Rows are points. The last column is the point's height on a tilted bowl or saddle (a function of degree 2), plus a little noise. Count its main directions that bend up, bend down and stay straight.
(in the rows, 128 means zero)

Points (18 x 4):
[[138  89 100 108]
 [115 142 133 114]
 [168 132 136 128]
 [121  87  93  97]
 [104 108 129 127]
 [109 140 107 133]
 [111 154 133 109]
 [126 130 117 123]
 [150 117 123 128]
 [112 149  97 140]
 [149 191 140  42]
 [ 72 117 155 163]
 [175 120 124 147]
 [102 168 111 129]
 [176 108 155 152]
 [119 104 109 118]
 [138 187 116  92]
 [151 100  70 126]]
Directions: 2 up, 1 down, 0 straight

Points:
[[148 141 111 148 139]
 [ 61 182 127  98 171]
 [125 133 115 192 186]
 [141 108 109 103 137]
 [121  81 167 142 137]
 [ 90 116 181 119 183]
 [194 106 131 131 139]
 [158 112 125 147 138]
 [119 160 132 159 142]
 [ 78 150 119 168 187]
 [140 145 102  77 132]
 [117 159 117 162 146]
 [147 164 125 118 128]
 [126 154 162 133 133]
 [135 150 135 126 131]
 [135 143 156 130 130]
 [145 105 136 114 135]
 [111 173 127 125 132]
 [ 93  93 158 100 189]
 [110 128 160 152 149]
 [139 116 111  95 137]
 [156  87 152 152 119]
 [159 156  75  99 115]
 [147  98 126 137 139]]
Directions: 2 up, 1 down, 1 straight

Points (26 x 5):
[[154 125  75  86 181]
 [170 102 138  86 131]
 [118 155 139 143 138]
 [163 166  98 127 181]
 [137 229 154 142 210]
 [145 108  76 124 155]
 [128 134 147 100 132]
 [136 129 146 143 126]
 [157 104 149 110 119]
 [130 114 104 154 133]
 [116 118 143 106 123]
 [118 123  76  84 168]
 [ 99 108 126 107 123]
 [120 133 103  89 154]
 [135 102 149 104 116]
 [108 153 146 115 138]
 [126 140 139 147 131]
 [111 179 143 123 157]
 [145 150 143 170 144]
 [162 133 114 133 149]
 [118 120 136 161 123]
 [124 161 189 145 141]
 [114 128 115 182 133]
 [127 116 152 148 118]
 [205 115 134  87 155]
 [144 133 126  89 147]]
Directions: 3 up, 0 down, 1 straight

Points:
[[ 94  86 121 172 101]
 [114 126 137 192  95]
 [113 127 203 157  86]
 [183 113 107 151  88]
 [109 142  99 140 119]
 [117 118 101 132 124]
 [100 100 131 145 116]
 [ 95 109 129 130 120]
 [146 155 176 153 148]
 [154 162  84 157  99]
 [123 132 123 164 121]
 [141 142 144 106 128]
 [114 137 117  71  89]
 [113 151 122 125 126]
 [151 178 129 107 134]
 [104 178  75 132  81]
 [163  96 101 115  96]
 [122 117 150 138 120]
 [138 101 105 117 116]
 [108 125 142 111 117]
 [113 166 136 111 123]
 [ 95 123 186  80  58]
 [132 153 117 134 130]]
Directions: 1 up, 3 down, 0 straight

Points (45 x 7):
[[ 98 133 134 149  99 153 133]
 [185  99 136 130 135  85 155]
 [129 102 122 134 191 134 176]
 [152 101 120  83 157 109 185]
 [159 154  94  83 131 124 122]
 [140 140 127 112 143 126 121]
 [128  90  83 134 145 118 127]
 [118 136 146 119 135 144 108]
 [138 136 175 108 130 150  78]
 [149 112  81 173 142 160 130]
 [111 145 137  87  93 131 109]
 [ 88 157 162 106 169  91 147]
 [ 87 128  95 178 134 126  85]
 [138  99 161 149 140  66 187]
 [150 112 194 141 135 119 166]
 [125 129 120 139 146 167 140]
 [136 110  43 155  99 103 114]
 [124 117 114  77 148 139 133]
 [111 147  95 128 116 117 147]
 [138  55  95 134 130 115 126]
 [146 196  94 125 118 151 171]
 [165 106 125 115  31 181 178]
 [100  85 161 143 174 141 131]
 [134 111 117 114  81 121 152]
 [ 91 145 124 115 120 142 116]
 [ 98 155 173 116 106 132 109]
 [108 143  74 155 156 102 117]
 [143 121  79 112 158  77 170]
 [105 154  99 123 121 162 160]
 [134 109 111 158 127 105  95]
 [118 110 151 123 153 200 115]
 [151 139 113 144 127  95 125]
 [ 84 141 133 114 116 157 104]
 [107 154 123 141 109 116 147]
 [152 159 128 127 179 140 157]
 [ 82 135 101  99 155 104 128]
 [120 117 120 119 112 191 132]
 [124 107 115 131  97 147 127]
 [133 123 110 125 160 143 143]
 [157 117 105 112 141 165 144]
 [ 76 143 146 137 127 149 110]
 [128 147  80 118 121 115 156]
 [129  94  81 131  69 122 173]
 [161 113 116 126 133 127 126]
 [116 125 111 116 160 150 136]]
Directions: 3 up, 2 down, 1 straight

Points:
[[ 82 154 184 136 131 143 111]
 [157 144 125 112 138 135 135]
 [133 113  87 135 164 133 122]
 [108 106 193 177 101 153 122]
 [112 142 102 154 173  84  62]
 [109 123 150 163  84 123 154]
 [152 127  94 163 146 122 125]
 [136 118 137 134  91 156 119]
 [120 184 154 133  98 111 161]
 [171 128 160  98 125 145 121]
 [125 114 129  96 199 152 140]
 [ 88 127 150 117 101 142 123]
 [174 121 150 125 152 111 120]
 [127 112 143 149 173 145 116]
 [125 164 157  70 105 104 176]
 [166 119 159 130 157 139 130]
 [111 172 154 160  84 127 145]
 [148 130 160 165 130 106 139]
 [136 108 157 136 148 111 120]
 [ 97 139 117 174 149  94  93]
 [ 89 194 115 143 160 109  74]
 [124 168 113 140 146 127 108]
 [126 100  64 126  96 144 189]
 [135 109 101 134 134  90 110]
 [ 98 146 117 122 121  97 135]
 [115 134  79 110 159 109 112]
 [166 126 148 158  76  98 168]
 [120 108 168 176 109  99 167]
 [183 108 159 150 155 142 145]
 [138 134  84  78  56 123 202]
 [158 129 170 104 116 127 120]
 [107 165 137 135 157 140 101]
 [119 119 132 146  89 133 142]
 [104 110 154 104 149 132 120]
 [126 156 156 101 111 130 141]
 [114 166 132 134 124 136 118]
 [118 126  54 201 102 123 178]
 [160 120 134 104  57 189  96]
 [108 133  89  91 125  99 144]
 [147 186 129 153 144  99 119]
 [141 123 119 117 140 119 120]
 [140 137 149  97 131 145 125]
 [121 137 106 138 161 185 106]
 [141 116 186  92 114 135 104]
 [119 113 141 108 122 138 117]
 [139 109 118 154 120 127 136]
 [121 151 142 166 110  91 146]
 [120 106 102 155  99 152 150]
 [118 122 162 160 140 161 100]]
Directions: 4 up, 2 down, 0 straight

Points:
[[102 156 103 180 109  95 147 124 176]
 [113 143 157 138 154 136 109  93 159]
 [137 140 169  91 117 112 133 135 118]
 [ 91 126 181 112 134 145  97 158 147]
 [101 147 157 167 173 108 104 148 184]
 [ 85 146 116 144  83 137 116 137 131]
 [ 99  93 112 137 102 130 145 120 129]
 [114 126 175 130 158 116  91 113 173]
 [151 111 114 130 100 119 101 160 151]
 [129 159  95 151  95 104 159 115 158]
 [ 82  99  90 100 148 114 134 107 141]
 [141 188 159 127 114 120 135  72 141]
 [138 123 145 139 139 133 123 116 136]
 [146 120 110  45 107 157  51 137 178]
 [123 135 134 160 120 150 129 109 133]
 [ 59 133 126  96 147 154 128 117 123]
 [108  94  81 122 168 159 124 140 150]
 [132  99 169 107 101 129 147 100 110]
 [161 145 137 142 133 171 111 107 147]
 [134  93 139 113 120 146 121 118 127]
 [118  86 149 116 115 134 131 144 109]
 [130 144 134 147  72 129 167 113 127]
 [106 132  89 153 132 100 110 173 174]
 [165 100 154 140 104  82 108 132 161]
 [137 110 106 106 133 123  98 122 155]
 [161 105 126 135 105  97 174 136 128]
 [ 96 104 110  80 143  73 133 104 160]
 [130 135 114 124 137 127 103 138 143]
 [172 158 127 157 124 108 166  77 176]
 [145 121 127 138 105 161 119 183 109]
 [ 58 117 144 133 122 135 127  94 142]
 [ 97 161 147 212 144 135 146 190 127]
 [102 162 142 135 145 135 206 149 149]
 [127  90  79 117 130 116 127 123 165]
 [ 99 102 138  87 108  93 133 141 135]
 [141 134 104  65 165 169  97 108 156]
 [ 96 136 124 108 103 156  98 132 122]
 [159 110 143  91 156 133 182  69 161]
 [112 153 112 116 123 156  89 100 123]
 [144 115 120 141 144 144 158 139 122]
 [124 159 122 105 143 178 152 129 134]
 [157 104 116  83 157 138 116 121 163]
 [154 155 138  97 107 103 160 114 124]
 [142  82 135 127 111 133 103 117 151]
 [134 184 164 194  93 133 145 169 112]
 [179 136 122 109 153 130 119 172 159]
 [123 140 137 177 184 134 158 135 157]
 [145 103 145  87 128 143 115 115 135]
 [ 84 161  92 109  99 116 174 136 144]
 [ 99 160 130  99 140 109  88 124 140]
 [152 124  71 160  71  98 119 123 198]
 [124 133 149 173 151  97 108 122 178]
 [ 71  91  98 132 147 148  79 177 163]
 [177 170 105  85 132 145 157 139 148]
 [181  78 152 148 144 143 146 125 120]
 [116 145 114 127 158 132 135 105 145]
 [134 116 133 141 130 136 156 104 131]
 [145 127 125 145  94  92  94 103 176]
 [134 149 139 114 113  86 139 164 142]
 [ 83 158 172 125 136 131 163 124 142]
 [134 109 146 101 129 114 173  80 134]
 [137 140 164 156 136 152 123 142 118]
 [133 118 128 124 139 120 147 103 140]
 [148 142 133 172  86 125  93 106 161]
 [159  92 127 126 117 123 103 121 160]
 [ 83  85 149  91 169 180 107 137 148]
 [133 160 161 104 139 114  78 124 155]
 [156 135 120 108 153 125 165 151 140]
 [116 139  74 125 113  80 133 180 191]
 [ 88 210 100 163  95 127 120 115 141]
 [142  99 125 136 136 145 125  77 166]
 [151 116 146  56 153 167 113 177 172]
 [159 126 149  89 127 161 135  86 139]
 [ 64  96 169 105 116 160 117 111 127]
 [128 103 123 148 106 132 180 116 121]]
Directions: 5 up, 1 down, 2 straight

Points:
[[148 165  97 133 148 129 135 111 129]
 [135 115  79 118 125  92 109 162 172]
 [164 135 126 132 103 125  80 144 150]
 [135 105 171 135 129 109 129 167 144]
 [157 154 165 118 157 146 104 130 132]
 [ 82 194 132 111 171 120 108 120 133]
 [154 161 160 140 114 148 111 108  83]
 [157 101 118 117 126 109 122  90 139]
 [116 127 126 101 104 141 112 140 120]
 [131 105 100  68 110  69 154 119 150]
 [139 138 135  76 134 120 104 131 144]
 [115 121 101 103 122 157 122  55 111]
 [107 117  63  90  96 129 130 122 110]
 [114 122 132 125 147 145 127 128 123]
 [127 107  99 125  70 125 141 114 129]
 [173 100 125 158 157  35 103 108 199]
 [121 102  66 106 147 152 102 136 148]
 [ 59  84 136 156 124 126 140  70 184]
 [140 160 157 141 112 112 118 120  94]
 [140  75 104  95 132 151 141 100 142]
 [122 123 108 169 134 139 146 135 140]
 [140 123  78 127  97 181  85 146 162]
 [ 88 147 115 148 134 137 159 154 126]
 [151 157 112 157 125 125 102 110 122]
 [152  89  83  51 140 110  76 145 177]
 [160 122 105 173 171 170 153 147 159]
 [120  73 141 138 184 143 143 143 143]
 [147 127 132 131 128 120  65 166 169]
 [103 107 123 158 149 129  54 116 150]
 [ 82 140 128 104 162 140  92 158 153]
 [153 124  95 133 101 126 150 126 142]
 [ 97 123 105 152 107 117 101 147 152]
 [167 124 153 152 149 117 150 114 126]
 [142 105  96 139 149 170 155 125 154]
 [ 91 119  85 137 115 117  82 102 155]
 [104 170  96 114 122 130 178 109  97]
 [101 144 157 124 132 147  80  71 101]
 [123 108 101 138 119 142 158  88 135]
 [136 131 122 108  85 103 165 118 119]
 [125 151  90  93 105 177 131 130 119]
 [134 186 131 127 155  97 142 111 111]
 [127 143 128 182 109 160 157 115 125]
 [ 90  98 150 157  77 124  98 129 138]
 [117  98 111 129 128 136 119 165 153]
 [155 123 107 121 112 165  81 160 163]
 [139 121 162 203 137 166 136 147 111]
 [ 93 103 178 121 106 134 153 179 135]
 [122 116  93  94 184 167  97 106 159]
 [181  71 132 154  95 150 106 132 161]
 [172 134 124 120 139 121 148 118 140]
 [111 152 130 121  91 133 119 132 102]
 [124 104 103 115 106 109 122 123 141]
 [105 113 133 130 165 129 103 116 129]
 [ 81 146 179 131 160 123 128 109  88]
 [120 117 154 101 119  95 123 118 132]
 [158 161 134 128  95 156 137  85  80]
 [129 126 130 151 135  84  72 107 140]
 [153 168 137 112 154 103 122 152 160]
 [122 136 182 194 102  85 105 133  81]
 [109 182 122 149 110 133  76 125 126]
 [105 147 139 131 116 105 148 177 135]
 [107 122  97 114 134 103 142 106 123]
 [128 108 129 122 144 150 119 120 130]
 [174 117  99 128 140 129 122 151 166]
 [133 124 181 121 124 105 126 178 140]
 [154 115 153 109 163 102 119 105 144]
 [155 116 136  91  88  97 112 210 203]
 [ 86 151 101 120  71 120 125 127 109]
 [ 66 115 121 168 165 123 114 119 128]
 [128 135 147 110  87 143 191  84  91]
 [162  78 149  51 128 122  82  96 169]
 [138  88 156 122 131 138 125 116 136]
 [116 148 165 127 150 122 142 103  90]
 [116 102 150 129 108  80 156 114 158]
 [142  94 147 164 118 113 116  99 130]]
Directions: 4 up, 2 down, 2 straight

Points:
[[129 162 160 149  82  90 123 136  74]
 [156 124 112 173 141 182  94 145 136]
 [135 118  96 128 112 159 143 127 136]
 [110 123 128 124 108 104 143 137 114]
 [167 110 128  74 152 110 108 179 173]
 [161 158 114 117 109 141 166 116 137]
 [112 127 159 142 171 140 158 106 115]
 [120  89 129 153 117 133 156 143 105]
 [111 123 140 109 101 105 177 149 131]
 [139 159  73  98 117 116 137 111 141]
 [144  97 152  83 157 123 152 153 135]
 [121  92 152  98  73 125 128 180 163]
 [211 153  88 133 121 174 144 135 148]
 [105 132 117 134 151 163  98 153 112]
 [157  77 138 105  96 135 115 114 165]
 [122 142 129 149 139 115 132 120 106]
 [119 152 106 159 129 149 175  95 127]
 [138 165 156 165 129  95 140 131  78]
 [145 171 137 181 148 113 135  82 108]
 [170 188 107  90 140 143 120 145 127]
 [129 116 155 160 140 133 131 137  99]
 [120 157  89  85 119 169 111 136 143]
 [103  86 162  92 137 129  67  84 165]
 [ 99 118 133  89 129 100 126 113 132]
 [ 82 122 115  97 150 111 103 136 121]
 [111 142 109 142 158  65 129 130 121]
 [112 107 167 160 142  93 127 144  91]
 [147 117 193 127 130 116 102 140  99]
 [ 94 142 142 116 116 116 106 123 109]
 [ 90 106 128 126  93 156 131 105 143]
 [117  96 154 129 116 134 136  89 130]
 [137 133 121 145 117 154 103 159 120]
 [134 133 144  93 126 108 141 104 128]
 [155 107  74 133 126  70 155 213 166]
 [169 150 141 146 163 111 131 123  99]
 [117 147 133  99 123  90 148  73 137]
 [ 91 152 151 161 127 125 139 174  70]
 [152 115  90  94  87 116 131 133 167]
 [105 148  74 158 127  99 131 120 108]
 [183 129 142 182  79 108 127 122  70]
 [ 86 135 136 121 160 167 121 133 107]
 [112 116 152 163  98 132 109 105 119]
 [146 136 181 122 134  75 121  99  89]
 [ 81 154 143 110 136 119 132 137 100]
 [ 87 100 111 129 116 149 118 111 143]
 [150 161 100 149 113 126 162 111 114]
 [105  63 122 126 158 124 189 134 117]
 [ 45  41 133  96  84 135  94 157 171]
 [159 150  81 120 151 123 129 103 138]
 [150 138  95 133 166 123 115 123 128]
 [144 110 183 135  88 121  94 124 117]
 [177 121 102 116 132 143 125 156 151]
 [128 131  70 149 134 109 116 145 118]
 [108 105 164 162 102 152 107 114 130]
 [156 101 138 126 168 113 169 136 123]
 [136 128 109 153 128 133  92 123 128]
 [ 92 153 109 125 148 126 166 136 113]
 [115 122 174 165 136 151 121 165  90]
 [172 129 144  80 126 126  99 171 161]
 [140  89 119 120 165 129 172 136 127]
 [131 145 184  93 124 109 127  89 108]
 [101 170 132 127 154 105 109 176  68]
 [102  88 106 101  98 118  99 104 172]
 [109  90 122 117 128 155 129 126 138]
 [101  79 125 100 169 143 109  74 166]
 [131 119  93  65 115 146 161 153 168]
 [142 166 154 125 136 160 145 155 116]
 [118  46 145 193 102 107 152 124  86]]
Directions: 3 up, 3 down, 2 straight
